Every row gives one point. Each copy is the shape, with its points in the same order, stretched, turned, moved and blurred by noise. Say if it was mirrored as well.

Shape, 7 rows:
[[  7  41 -49]
 [-18 -18  43]
 [-27 -55  16]
 [  4 -65  31]
 [ 34 -18 -50]
 [ 22  47 -75]
 [ 61 -44  12]]
Copy 1 (7 x 3):
[[-18  44 -53]
 [ -9  -9  55]
 [-15 -53  26]
 [ 15 -55  36]
 [ 22  -2 -58]
 [-15  56 -85]
 [ 68 -23   4]]
Copy 1 is: only turned
Copy 2:
[[  2 -18 -57]
 [  2   8  49]
 [ 15  50  30]
 [ 50  34  40]
 [ 53   8 -58]
 [  6 -22 -94]
 [ 84 -15  11]]
Copy 2 is: mirrored
Copy 3:
[[ 64  12 -43]
 [-23 -40  20]
 [-19 -83  -4]
 [-48 -73 -17]
 [ 21 -25 -77]
 [ 80  22 -68]
 [-52 -25 -60]]
Copy 3 is: mirrored
Copy 4:
[[ 27  30 -42]
 [-32 -25  16]
 [-39 -65  -5]
 [-17 -85  17]
 [ 42 -24 -45]
 [ 35  34 -61]
 [ 40 -60  18]]
Copy 4 is: only turned

Shape, 9 rows:
[[-18  47 -19  39 -35  22]
 [-44  50 -16  18 -54  77]
 [-60 -24  51  61  37 -35]
 [ 24  94   0  22 -47  59]
 [-28  39 -11  35  -8  23]
 [ 26   3 -52 -15   3  60]
 [-38 -51  13 -25   7 -68]
 [-63 -12 -20 -31  67 -69]
 [  5  30   3 -53   2  71]]
Copy 1:
[[ -35   39  -18   38  -12  -43]
 [ -89   48   15   31    3   -4]
 [ -30  -54  -72   73  -36   45]
 [ -25   92   45   53  -13  -37]
 [ -45   20  -31   59    2  -14]
 [ -12   12   30   17   73  -26]
 [   3  -76  -53  -30  -36    2]
 [   1  -40 -116  -24   19   22]
 [ -21   47   29  -13   46   24]]
Copy 1 is: mirrored
Copy 2:
[[ -4  38  14  27 -30  33]
 [-51  19  21  22 -38  76]
 [114  21  33   0  45  73]
 [-58  70  56  25 -41  16]
 [  2  41  11  17  -5  43]
 [-43 -10  -8  16  30 -15]
 [105 -37   3 -60  22  15]
 [ 89  23 -44 -80  59  18]
 [-65   0  37 -38  28  18]]
Copy 2 is: mirrored

Shape (11 x 8):
[[ 41 -45   5  44 -36  51 -42 -50]
 [ 48 -39  36 -23  58 -22  31  23]
 [ 57  72  30  29 -31  -4 -29  -7]
 [-62 -28  34  19  17 -10   4  65]
 [-14  76 -44  45  10 -30 -48 -21]
 [-46  64  26  -3  53 -18  29 -43]
 [ 31  -9  36  37  63  77  53 -17]
 [-40  18  53 -65 -51  16 -48 -41]
 [ 62  30  37  36 -21 -40  47   3]
 [-51  11 -62 -64  63  38 -55  27]
 [ 11 -33 -24 -71  25  41  43   4]]
Copy 1, 11 rows:
[[ 20 -62   9  49 -45  55 -19 -27]
 [ 23  -8  67 -48  47 -42  27   1]
 [ 58  50  39  36 -36   9 -58   7]
 [-80   3  56  14  32 -21  -9  57]
 [  3  83 -28  53  27 -18 -78  -6]
 [-33 104  45 -12  44   2  -8 -53]
 [ 16  14  76  30  35  52  83 -13]
 [-34  16  49 -57 -63  72 -75 -18]
 [ 21  46  67   6 -48 -63  17  -5]
 [-17  21 -39 -39  78  62 -49  47]
 [ -8  -1   1 -84  20  32  47   1]]
Copy 1 is: only turned
Copy 2, 11 rows:
[[ 58 -31  19  24 -42 -27 -75 -29]
 [  9  -8  69  -9  50 -51  33  52]
 [ 44  29  26  43 -25  60  13  13]
 [-70  26  18  37 -22 -51   3  67]
 [-27  26 -36  70  23  62   4  -9]
 [-73  57  49  33  35  -3  30 -42]
 [ 34  73  70  17  35 -84 -24 -10]
 [-66 -10  56 -25 -63  55 -34 -18]
 [ 39  24  22  32 -18 -14  76  10]
 [-92  22 -15 -36  65  18 -63  49]
 [-20  10  14 -79  31 -55  -5   0]]
Copy 2 is: mirrored
Copy 3, 11 rows:
[[ 68 -70 -32  40 -11  14  51 -47]
 [ 37  -9  63  28 -14 -16 -62  26]
 [ 74  49 -12  -9  13 -21  59 -21]
 [-40 -37  21  17  42  -8  15  59]
 [ 13  37 -74  22  56 -72  32 -38]
 [-41  54  16  33  45 -22 -13 -59]
 [ 33  12  27 102   4  64 -15 -16]
 [-17 -32  -3 -76  16  13  31 -61]
 [ 43  51  41  34 -39 -38  43   2]
 [-18 -26 -86 -26  58   5 -84  10]
 [ -6 -17 -13   8 -48  35 -78   5]]
Copy 3 is: mirrored
Copy 4, 11 rows:
[[ 26 -23  59 -40 -28  34 -60  29]
 [ 46 -57  -4 -24  88 -11  31 -23]
 [ 42  55  52  41  18  42 -18  -7]
 [-75 -28  -4  -4  62 -13  18  17]
 [-12  75   2   5  24   6 -64 -50]
 [-31  41  47 -53  83   8  19 -76]
 [ 47  -4  39 -89  78  54  22  30]
 [-37 -35  33  31  -5  61  -4 -95]
 [ 38  56  54   8  26   3  42 -12]
 [-48 -15 -94 -20  68  50 -62 -66]
 [  6 -42 -33 -60  29  21  34 -47]]
Copy 4 is: mirrored

Shape, 14 rows:
[[ 34  63 -52 -56 -10  78   4  31  -4]
 [ 20  31 -59  53   6 -54 105 -18 -23]
 [  1  57 -13  79  20 -13  74 -10 -83]
 [ 20 -47  23   7   3 -34 -11 -12  29]
 [ 32 115 -47  39  34 -41  46 -27 -32]
 [ -4 -26 -24 -20   0 -37 -77  -4   3]
 [-74 -57 -16  -9 -13 -54 -26 -14  38]
 [-15 -32  -1   1   1   2 -43  -9  70]
 [ -5  43 -35  -9 -26  42 -35  26  18]
 [  9  48 -36  30  -8  68 -11  39  15]
 [ 12  43 -25 -19  14  24 -14  95  12]
 [-20 -85  19  32 -74 -49 -19 -12 -10]
 [ -6  85  22 -48 -16  84   5  54   8]
 [-30 -81 -19  -6  27  -3 -33 -21 -10]]
Copy 1, 14 rows:
[[  21   88  -24  -93   32    0  -36   50  -20]
 [  26    4 -104   46  -12  -74   34   13  -68]
 [  -8   35  -57   86    8  -11  -18   28  -92]
 [ -11  -42    8   -2  -10  -39    5  -31   44]
 [  17   91  -70   52   28  -88  -23   25  -32]
 [ -47  -17   37  -34   -9  -78  -62   -7   32]
 [-107  -46    8  -37  -25  -51   29    1   44]
 [ -37  -24   -4  -39   -7  -18  -13    1   83]
 [ -18   52   -9  -54   -5  -15  -44   62   18]
 [  -2   56  -38  -25   11   23  -64   73   11]
 [   0   19   26  -54   50  -45  -33   99   -4]
 [ -43  -71   37    6 -117  -16    9  -13   13]
 [   1  105   19  -44   49   41   -2   89    3]
 [ -74  -73   -1  -31    5  -26  -37  -28    4]]
Copy 1 is: only turned
Copy 2, 14 rows:
[[ 73   5 -73  17 -63  92  14  27 -11]
 [ 53  82 -27 -66  47  47  53 -59  49]
 [ 25  78  32 -24  39  83  24 -37  34]
 [ 26 -27  10 -25  11 -51  22 -14   2]
 [ 47 121 -49 -17  44  58 -13 -27  21]
 [ 11 -48 -39 -36  14 -23 -15   0 -32]
 [-50 -47 -29 -23  18 -44  56 -42 -29]
 [-11 -53 -44  13   4 -44  27   4   7]
 [  3 -10 -60   8 -42  46   5  23  -6]
 [  9   3 -41  25 -42  72  11  32  38]
 [  7  11 -43  -6 -37  52  39  87  -7]
 [-23 -62  46 -67 -18 -44  21 -55   6]
 [ 30  31 -32  59 -94  66  24  51 -25]
 [  8 -80   4 -16  48  -2  31 -18 -25]]
Copy 2 is: mirrored

Shape, 17 rows:
[[-94   9 -17 -18  46 -10 -51 -26  31  16 -60 -41]
 [ 18  48 -20 -51  25  52 -54 -20 -29  34   5 -21]
 [-79 -40   1  19  25 -41  38   8 -44 -40 -70  -6]
 [-11 -17  25 -34   7  -3 -39  -8 -21   8 -74  45]
 [-27 -39  55 -29  25   0  34 -45 -14  23  -5 -20]
 [ 24  38  64 -16  27 -47  48 -23  24  27  47  -4]
 [-43  32 -42  17 -11 -23  43   1  29 -63  -3  55]
 [  3  16 -39 -69  37  67 -58   5  18 -70   5  22]
 [-77  43  -8 -37 -55   7 -62  -5 -20 -63 -65 -34]
 [-62 -19 -38  17 -38  72  47 -15 -57 -29  23  65]
 [ 25 -48   1 -25 -49   0  50 -42 -12 -28   9  41]
 [ 20  53  13  45  49  65  59  32  27 -32 -65 -54]
 [-46  14 -13 -47 -69   5  18  54  10   2 -19  63]
 [-16  26 -28 -19  51  65  39   6 -15  35  10  67]
 [-89 -23 -31  47  19  52 -29   4 -28  26   0 -18]
 [-39  20  63  18  -4  -4 -53 -18 -54 -62 -46  34]
 [-74 -18  -7 -22  24 -32  30 -57  47 -16   5  29]]
Copy 1, 17 rows:
[[ -48  -32   -7   -6   26  -20  -69   12   75   -1  -86  -56]
 [  -6   32  -19  -29   36   61  -71   45   -1   20   -1  -35]
 [ -42  -48  -21   44  -26  -74  -14    3  -28  -41  -67  -13]
 [ -11  -27   18   -4  -40    1  -66   55   -7   28  -68   23]
 [ -72  -45   23  -17  -14  -20  -12   39   -9   17    2  -47]
 [ -45   31   75    7  -12  -27   36   37   38   42   51  -30]
 [  -4   17   -4    3  -58  -19   24  -53   36  -37  -34   43]
 [  16   24  -14  -63   37   80  -60   20   12  -57  -35   44]
 [  21    4   12  -44  -19  -22 -120  -29    3  -67  -82  -39]
 [ -26  -33  -32  -34  -42   52    1  -90  -72  -21  -25   30]
 [   8  -37    5  -51 -105  -12   10    5  -38   -2   28   12]
 [  19  -20   41   66   -7   57   41   27   -2  -62  -80  -60]
 [  27   -6   32  -61  -27  -24   -1  -50  -15   25  -70   41]
 [ -37   24  -20  -10    6   71   29   -4  -20   37  -43   28]
 [ -36  -66  -28   22   49   16  -45  -60   -1    8  -41  -34]
 [ -28  -10   43   46  -41  -12 -121   -9  -17  -27  -50   24]
 [ -67  -26   -3  -32  -34  -30   14  -22   65  -11  -17   10]]
Copy 1 is: mirrored
Copy 2 (17 x 12):
[[ -79   18  -24  -16   51   32  -51  -41   30   29  -66   15]
 [  20   46   35  -22   25   17  -68    2  -13   22   -9  -55]
 [ -46  -33  -89   -3    4   19   21  -39  -70  -16  -67   29]
 [  14   -1  -15  -32  -12   12  -73    3  -51  -10  -73   54]
 [   5  -31    8  -48   20   58    6  -21  -37   18   13   48]
 [  39   42   -7  -57   19    3   39    5    3    4   56   55]
 [ -28   -9  -42    3  -15  -69   17  -57   -9  -79  -26   14]
 [   6    0   32  -20   49   -1  -65   -4   11  -88  -59  -57]
 [ -85   40  -47  -48  -43   45  -71  -47  -16  -57  -73  -34]
 [ -32  -68   27   44  -38  -33  -11  -58  -98  -54   13  -15]
 [  56  -73   -5  -41  -52    0  -10  -37  -38  -48   19   20]
 [  25   54   27   32    2   38   92  -25   -9  -16 -103  -35]
 [ -53  -27    3  -36  -73  -66  -31   25  -25  -44  -38   24]
 [   4   -9   68   21   34  -69    2   -4  -59    1  -19    2]
 [ -69  -21   -2   82   16   26  -33  -22  -32   23  -12  -13]
 [ -14   57  -46   -1  -13   53  -60  -30  -85  -75  -45   51]
 [ -40  -44  -15  -39   39  -21   -8  -66   11  -28    6   58]]
Copy 2 is: mirrored

Shape (17 x 12):
[[ -6  22 -75  -4  14  -6  29 -38   1  36 -52 -53]
 [ -2 -14  28 -23  35  12 -99   6 -51  -2 -17  38]
 [-37  26 -16  35  12  38 -19 -39 -14   7 -42  41]
 [  9  -9   0   2   0 -56   8  27 -38 -66 -28  -3]
 [ -1   5 -44  29  50 -27   9 -82   1  57 -27  24]
 [ 41 -26  60   4 -20   1 -46  53 -38  30 -23  24]
 [-47  15 -50  18  32  18  30 -35  -7  37  -8 -22]
 [-21 -33 -13 -31 -22 -49  14  50   6  -7  40   5]
 [-10  25   0  11  16   0  22 -10   1  27 -33  56]
 [ 69 -23  19 -60   0  20 -44   0 -14 -37 -27  28]
 [ 20 -23 -17  11 -38 -26 -27 -25  17 -34  45 -42]
 [ 14 -29 118 -44  -5  -8 -46  30  17  -8 -45   5]
 [-27 -34 -26  -7  21 -47  47  -9   0 -13  43 -41]
 [-35 -25 -21 -39 -28 -48  40  36  46  -7  28 -29]
 [ -5 -50  47 -47 -45 -22  36  12 -47 -18  18   3]
 [ 57 -21  57  32  73  75 -58  18 -44 -14 -27  66]
 [ 53  57  77 -30  25  22 -70   2 -26   9   7  17]]
Copy 1, 17 rows:
[[  -9   31  -48  -15   -8   14   32 -100    9   68  -49  -15]
 [  37   56    8   -8    9   37  -77    4   18  -13   15   59]
 [ -29   59   18   44   18   37  -14  -66   -5    2  -53   27]
 [  17   -8  -15   15  -48  -42  -10    4   22  -39  -23   14]
 [  35   34   -7   48   35   -4    7 -121    2   63  -46   32]
 [  53    8   52  -11  -17   24  -79   46   -6   32  -37   20]
 [ -28   38  -22   30   15   21   44  -69   -9   64  -21    8]
 [ -20  -39  -31   -2    2  -50  -23   38   -8   41    5   29]
 [  -9   38   13   31   26   -9   -7  -34  -21   26  -77   34]
 [  51    0   22  -73   17   25  -52   -8   29  -34  -38   37]
 [   4  -50   12  -11    3  -16  -27  -40   10    8   31  -32]
 [  22   34   93  -53  -15  -17  -59   57   51   21  -21   41]
 [  -5  -28  -26   17   -2  -38   49  -24    7   49   27   16]
 [ -51  -33  -29  -18   -2  -62   10   16   11   60    0    7]
 [   4  -37   31  -36  -42  -29   -5   24  -32   17   -1   64]
 [  83   43   56   20   32   90  -37   27   25  -41  -45   35]
 [  62   87   64  -48   37   17  -53   13  -15  -18  -13   -6]]
Copy 1 is: mirrored
Copy 2 (17 x 12):
[[ 12  11 -73 -15  21 -12 -10 -49  17  21 -34 -57]
 [-28 -20  41 -43   8  47 -88   5 -58 -18   4  22]
 [-18  38 -16  15   8  42 -33 -18  10   9 -17  35]
 [-16 -33 -14  -2  17 -74  -8   9 -39 -67 -15   4]
 [  8  31 -23 -22  72  31 -14  -6  14  51 -50 -13]
 [ 25 -42  42 -21 -30 -10 -23  15 -81  20   9  31]
 [-23  26 -50  -2  32  12  -6 -34  19  37  22 -38]
 [-45 -36  -4 -46 -11 -52  21  49  -5  -4  21 -24]
 [  4  22  -8 -27  21   3   5   1   7  17   2  50]
 [  4 -71  19 -65 -24  32 -23  -7 -38 -52 -28  25]
 [-13 -46  22  16 -32   4  15  29   5 -28 -28 -83]
 [ 10 -69  98 -48 -29 -31 -40 -24 -14 -15  22  37]
 [-41 -30 -11 -13  46 -39  35   7  15  -5  19 -77]
 [-36 -45 -16 -34 -26 -69  29  30  36   6  19 -52]
 [-54 -52  34 -29 -20 -46  49 -20 -63  -8   2  -6]
 [ 32 -55  28 -11  32  92 -52   0 -70 -22  36  73]
 [ 52   8  70 -62 -22  51 -31   3 -43 -39  33   5]]
Copy 2 is: mirrored
Copy 3, 17 rows:
[[ -3 -14 -79 -12 -46  27  21 -35  44  50 -44 -41]
 [ -5 -30 -10  13  45  25 -74  -8 -28  -5 -74  53]
 [ -3  19 -61  33 -11  27   6 -44  32  19 -72  62]
 [  7 -52  28  45 -21 -28 -23  -6  46 -21 -54 -14]
 [ 29 -15 -99  -1   3 -46  16 -49  26  64 -63  20]
 [ 26 -17  33  28   6  21 -61  58  -8  48 -53  41]
 [-23   2 -89  18 -22  13  32 -34  16  48 -13  -3]
 [-32 -43 -18   9 -31 -43 -27  63  29  -5  13  -1]
 [ -3  -8 -39  20  -5 -11  -1 -21  57  54 -47  60]
 [ 50 -59  26 -40  25  33 -49   2  29 -27 -54  41]
 [ 51   7 -33  -8 -38 -23 -23  27   7 -46  -2 -30]
 [ -7  13  75 -28  58  -4 -40  52  13  18 -66  27]
 [-13 -34 -39   5 -16 -56  25  14  15  -3  23 -46]
 [-42 -18 -28 -18 -38 -41  -2  63  55  -3  23 -32]
 [-16 -40  52 -11 -34 -29   0  36 -20   2  -4  27]
 [ 72 -35  16  56  89  61 -34  -9   1  17 -59  82]
 [ 28   8  28 -11  49  22 -99 -33   4  28 -25  45]]
Copy 3 is: mirrored

Shape (18 x 12):
[[-40  45 -18 -77 -35 -19 -33  19  22 -51  51 -13]
 [  4  13  12  25  74  32 -32  64 -75 -16 -40 -61]
 [ 18 -25  16  45  13  48 -72  36 -11  -9 -60 -63]
 [ 44 -39  36 -47  11  68  78   1  -4  21 -55   5]
 [ 46 -14   9 -19 -40  32  62  38 -25 -11  30   6]
 [ 27  64  31 -51 -21  29 -49 -13 -20 -29  50  36]
 [-40  28  13 -27 -44  34  -1   5 -16 -61  68  56]
 [ 46 -60   1  -4  31 -13  21  10 -12 -34   7  12]
 [ -7   2 -59  10  49  51 -83  14 -58   6 -47 -38]
 [  5  97   1 -27 -33 -10  -9 -13  34 -14  62  20]
 [  4 -71  15  21 -25   7  35   5 -33  52  15  35]
 [ 12  -4   7 -17  -4   8  56  49  -5   6 -14   3]
 [-26 -23   4  37  99  67 -50  42 -25   3  14 -58]
 [-39  52  -2 -14 -25 -41   1 -18  27 -52  20  53]
 [-12  12  28  11  43  32 -67  20 -65  -4 -70 -54]
 [ 15 -48  -4   1   4  -3  58   0 -46  13  33  -7]
 [ 15  -5  48 -57  16  11  -8  53 -16  19   1   3]
 [  5 -19  39 -13 -16  25  16 -37 -35  -3   3 -37]]
Copy 1, 18 rows:
[[  32   52   62  -15   51  -24  -44   49   93   -6   43  -59]
 [ -29  -32  -30  -61   40   31   12    1  -26   11  -45  -92]
 [ -74  -38    9  -61   26  -39  -17  -43  -51   16  -35  -60]
 [  -8  -56  -15  -40  -73   -1   77  -34   10   37   -7   25]
 [  18   25  -18  -22  -23  -18   49   14   22   20   45    8]
 [  34   89   31  -53   29    1  -27  -37   54   13   28  -37]
 [ -11  111   47  -34   21   44  -29   14   73  -19   62   -7]
 [   9  -17  -24    5   53   -9   53  -21    5  -34   -1    4]
 [ -21  -69  -38  -66   38   26  -63  -49  -35   12  -41  -69]
 [  41  113   31   16   10  -39  -56    2   77    2   10  -31]
 [ -24   -8  -17   32   -5   29   21   -7  -48   29   18   42]
 [  -7  -13   -8  -15   -5   -1   38   37   17   14   -4   -4]
 [ -74  -21  -42   16   43   41   -9  -43   -5   19    0 -119]
 [   9   77   53   10   46  -16  -31   23   78  -47  -11   29]
 [ -47  -38   14  -71   28   29  -15  -38  -40   25  -61  -79]
 [  14  -10  -12   27    5   26   39    1  -18  -11   25   -6]
 [   5    4    4  -14   35   19   29   14   48   65   11  -34]
 [  -2   -1   60  -15  -25   16   19  -34   -9    4   13  -32]]
Copy 1 is: mirrored
Copy 2:
[[ 43  23   7 -66 -53  20 -45   5  -6 -67   8  37]
 [-61  12  22 117   4  23 -36   2 -36  27 -33  -8]
 [-76  26 -18  64  -6  24 -53   6  13  66  15 -23]
 [ 14   1 -28  14  78  24  52 -10 -56  95 -39 -31]
 [ 51 -19 -46  20 -11  18  37  30 -36  48 -19   2]
 [ 11  28  43 -50 -80 -12  -9  -9 -26  23  -7  37]
 [ 18  -2  16 -55 -64  -5  18  29 -57 -17  47  41]
 [ 62  13 -29  41  40 -36  -8  28 -12  47  14  -4]
 [-70  55 -14  72  17  11 -50  -8 -18  31  -4  59]
 [ 37  26  16 -42 -91   7  32 -44   9 -31  18  29]
 [ 14 -70 -53  31  42  -3  54  32  -7  68  17  35]
 [ 27 -10 -32  28  26  22  42  19 -17  20 -17 -18]
 [-41  -3  40 121  26  56 -44 -26 -43  47  31  27]
 [ 27  17   1 -53 -39 -50  31   3   1 -62  45  15]
 [-93  17  20  61   6   6 -51 -18 -23  29 -25  -7]
 [ 53 -51 -54  47  38 -15  25   1 -35  37  -9  24]
 [ 11 -18  40   9  11  34  -6  19  -3  44 -25  -2]
 [  3 -37 -32   5   8 -14 -10 -39 -40  44 -15   1]]
Copy 2 is: mirrored
